Each row is a point. A path goes straight from each point to the next, and from the last back to the first. The post is the endless flat space through its rows: a point in 2 columns, a line in 3, a plane in 4, and so on, so that a path can go around it. How many times does the path go around the post? Going back the other way cancels.
In the rows, zero is written as 128.

Post, one row:
[[115 130]]
Path (25 x 2):
[[145  96]
 [133 139]
 [142 138]
 [114 167]
 [ 92 135]
 [ 83  91]
 [136  66]
 [139 129]
 [129 153]
 [140 139]
 [107 181]
 [ 92 143]
 [ 87  72]
 [121  88]
 [163 131]
 [126 161]
 [128 181]
 [ 88 174]
 [ 86 111]
 [118  81]
 [160 105]
 [146 170]
 [107 199]
 [ 78 125]
 [ 91  84]]
Times around: 4

Post (5 x 6):
[[108 124 119  75 173 171]
 [150 127 138 177  91 112]
 [131 154 111  68 164 159]
 [129 107 131 146 105 103]
 [126 127 129 149 141 107]]
Path, 31 rows:
[[137 133 120 108  91 123]
 [152 154 181 219  72  93]
 [160 119 122  65  75 131]
 [114 105 121  84 188 173]
 [159 156 109  79 170 143]
 [156 171 131  88 154 191]
 [146 125 122  82 130 181]
 [159 129 114 130 103 140]
 [138 136  94 135  72 111]
 [148 169 137 155  76 111]
 [ 92  73 183 181 146  80]
 [154 106 146 182 127  79]
 [118  83 121 167 153 112]
 [132 129 106  68 126 200]
 [ 87  99 134 130 155 149]
 [ 97 128 146 112 160 108]
 [197 154 154 164  54 134]
 [141 121 120 121 165 156]
 [161 112 144 179  77 128]
 [157  83 150 113  55 177]
 [134 145  81  56 193 111]
 [128 133 103  80 134 145]
 [137 148 134 157 126 162]
 [122 132 169 146 119 102]
 [107  70 133  61 138 151]
 [126  84 120  96 165 179]
 [157 148  87 121 119 166]
 [133 155 119 183 110 133]
 [127 138 129  93  96 163]
 [ 97 118 103  99 131 168]
 [123 149  97 123 151 144]]
Times around: 4
